Each row is a point. Examples show where two turns around zero, p and q, send a point. Write where each new point lands after one turn and then the other. Backwards means that the second turn is done in reverse. Each puzzle has new turns, and all numbers are rounded.

Turn p:
[-1.7  1.6] => [-0.2  2.3]
[ 1.7 -3.9] => [-1.4 -4.0]
[0.0 2.2] => [1.5 1.6]
Turn q:
[ 3.3 -2.8] => [4.2 1.0]
[-2.1  1.5] => [-2.5 -0.8]
[1.6 1.0] => [0.1 1.9]
[-2.8  0.3] => [-1.9 -2.1]
Where do these land?
p, then q: [2.3 1.8] => [1.9 2.2]
p, then q backwards: [ 0.6 -1.9] => [-2.0 -0.4]
p, then q: [-1.3 -0.4] => [-1.2 -0.6]
q, then p: [1.0 3.8] => [0.3 3.9]
q, then p: [-2.4 -3.3] => [-1.7 -3.7]

Turn p:
[-1.3 -2.8  2.7  1.0] => [-0.4 -0.2  1.5  3.9]
[-1.4  1.4 -1.4  0.0] => [-1.5 -0.6  0.4 -1.8]
[ 1.2  3.7 -1.0 -2.3] => [ 1.8  0.3  0.3 -4.2]
[ 1.8 -1.0 -2.8 -3.0] => [ 2.0 -2.7 -2.8 -1.5]
[-0.4 -1.4  2.5  4.4] => [-2.1  3.1  0.6  3.7]
Turn q:
[ 3.6 -1.9 -2.8 -0.6] => [-0.6 -2.7 -4.0 -0.9]
[-2.1  1.3  4.3  1.2] => [2.7 2.8 3.1 0.9]
[-3.4 -0.5  2.5 -0.1] => [ 1.2  0.5  4.0 -0.2]
[ 1.2  2.0 -1.4 -2.4] => [-2.2  1.5 -1.7 -1.8]
[ 0.6 -0.8 -2.6  2.0] => [-1.1 -2.0 -1.3  2.1]
Where do these land?
p, then q backwards: [-3.4  1.4 -1.3  1.4] => [-2.4  0.5 -2.5 -2.2]
q, then p: [-1.4  1.0  1.2 -0.7] => [ 1.0  0.9  1.7 -0.6]
p, then q: [-2.6 -2.6  1.7 -0.4] => [ 2.9 -1.3  1.4  2.2]
p, then q: [ 2.8 -0.5 -0.9 -2.1] => [-0.9 -1.3 -3.2 -0.7]
q, then p: [ 6.4 -0.3  1.5 -0.9] => [ 1.0 -1.6 -5.1 -3.9]
q, then p: [-1.8  0.9 -2.2  2.7] => [-3.2  1.4  1.0  1.8]

Turn p:
[ 2.7 -2.6 -0.7  2.1 -1.1  3.9  3.2 -2.4] => [-1.2  1.7 -0.5  1.5 -0.7 -2.2  3.9 -4.9]
[-2.1 -0.6 -2.4 -1.8  0.0  0.3 -0.5 -1.7] => [-0.4 -1.2 -1.5 -0.8 -0.1  3.1 -0.4 -1.6]
[ 3.9 -0.7  2.1 -3.9  1.1  2.9  1.7 -3.5] => [ 1.3 -1.1  0.2 -3.8 -0.6 -3.7  0.3 -5.4]
[ 0.4  0.5  3.9 -0.5  3.2  0.7 -2.5  1.6] => [ 1.6  0.0  3.7 -2.9  2.4 -1.2 -0.1  1.8]
[-2.0 -2.3 -0.6  3.3 -1.5 -4.0  1.4  2.4] => [-2.6 -1.2 -0.6  3.5 -1.5  0.6  2.0  4.4]
[ 0.9  0.2 -3.8  1.1 -3.2 -1.1 -0.1  0.8] => [-0.4  0.1 -1.3  4.6 -1.4  1.0 -1.5 -0.6]
[ 0.2 -0.5 -3.5 -0.9 -1.3  2.0  3.7  0.5] => [ 1.7 -0.3 -3.8  2.3 -0.5  0.3  2.0 -2.5]
[-0.2  1.8  0.5 -2.3  2.6 -0.9 -4.1  0.1] => [ 1.0 -1.2  2.0 -2.4  2.4  1.3 -3.6  0.8]
[-1.5  2.0  4.3 -0.8  0.0 -0.3 -3.2  0.9] => [ 1.5  1.4  3.2 -3.2 -0.7  0.5 -1.7  2.9]
[-2.3  2.1  0.2  3.5  0.3 -3.5  0.4  1.2] => [-2.3  1.6 -1.3  1.1  0.5  0.3 -0.7  4.9]
Turn q:
[-2.3 -0.1  5.0 -3.0  1.0  6.1 -2.5 -0.4] => [-1.4 -3.7  4.2  1.9 -0.6  6.8  0.2  1.4]
[-2.9 -1.9 -2.7 -2.2  0.2  1.1  0.5 -0.4] => [-2.7  1.9 -2.1  0.2  1.7  2.5  0.5  1.3]
[-0.5  3.7  0.8  0.7 -0.6  0.9  2.9 -1.7] => [ 1.1  1.3  1.8 -2.7 -2.1  0.7  2.8 -1.2]
[-0.4  1.5 -1.8  0.8 -1.1  0.6  1.2  3.9] => [ 2.2  2.8 -0.8 -1.4 -0.8  1.0 -2.7  0.0]
[ 0.7  2.1 -1.9 -1.0  3.6  2.3  0.3  0.4] => [ 0.7  1.5  2.4 -1.4  3.7  1.6 -0.1 -1.1]
[ 1.3  1.0  1.2 -1.2 -1.5 -3.8  1.0 -0.1] => [-0.6 -0.8  0.1 -2.3 -1.8 -3.4 -0.2  1.4]
[-0.9 -0.9 -1.7  0.3 -2.8 -5.3 -1.7 -2.6] => [-3.8 -0.6 -3.7 -0.4 -1.7 -4.0  0.3 -1.4]
[ 0.7 -2.7  3.1  5.1  1.4 -1.1 -2.4 -0.1] => [ 1.5 -1.6  0.9  6.0 -1.1 -2.6 -0.2 -1.6]
[ 2.4 -4.6  0.1  0.2  2.8 -1.8 -0.3 -0.2] => [ 0.2 -1.1 -0.5  3.3  3.3 -3.2  0.3  2.2]
[ 2.0  1.8 -2.0  0.4 -2.9  0.9  1.2  1.2] => [ 2.8  0.2 -2.1 -3.1 -0.6  0.5 -0.7 -0.8]
Where do these land?
q, then p: [-2.7  1.9  1.8 -2.9  0.2 -3.9  3.0 -1.2] => [ 3.0 -0.4 -2.0 -1.6 -3.6  1.1 -0.3  4.3]
q, then p: [-3.6 -1.0  0.8  4.1  1.8 -0.3 -3.5 -0.6] => [-4.8  4.7  0.4 -0.1 -0.6  1.1  0.5  0.5]
q, then p: [ 2.7  1.1 -1.1  1.7 -4.7 -0.1  2.1 -3.3] => [-0.1 -3.3 -3.9  1.9 -2.4 -1.4 -0.4 -3.5]
p, then q: [ 3.0 -3.1 -0.9  1.1  2.4 -0.3 -2.5  2.7] => [ 0.9  0.0  2.6  4.9 -0.4 -2.2  1.3  1.2]
q, then p: [-2.2 -1.6  0.0  0.7  0.6  3.0  2.1  1.0] => [ 2.0  3.5 -0.3  1.3  1.5 -1.2  0.8 -0.5]
q, then p backwards: [ 2.1  0.6 -0.4 -2.0  1.0  3.3  0.3  2.0] => [-1.9  1.1 -0.2 -1.9  2.2  0.6 -2.9  1.7]
p, then q backwards: [-1.8  0.4 -1.9 -2.9 -3.2 -2.3 -3.0 -0.3] => [-1.4  0.4  2.2 -0.7 -3.0  2.6 -2.6  3.2]
p, then q: [ 1.7  2.8 -4.0  1.7 -0.7 -1.3 -3.1  0.4] => [ 0.0 -0.7  1.4  3.1  0.4  0.6 -1.5 -5.2]
p, then q: [ 2.3  0.1  2.8 -1.6  0.1  2.0  2.6  2.3] => [ 1.2 -1.0 -0.4 -2.2  0.2 -4.6  0.5  1.8]
q, then p: [-1.4 -1.3  3.0  0.3  2.5 -0.1  1.9 -3.0] => [-0.2  1.6 -1.5 -0.2 -1.2 -2.3  3.3  3.0]
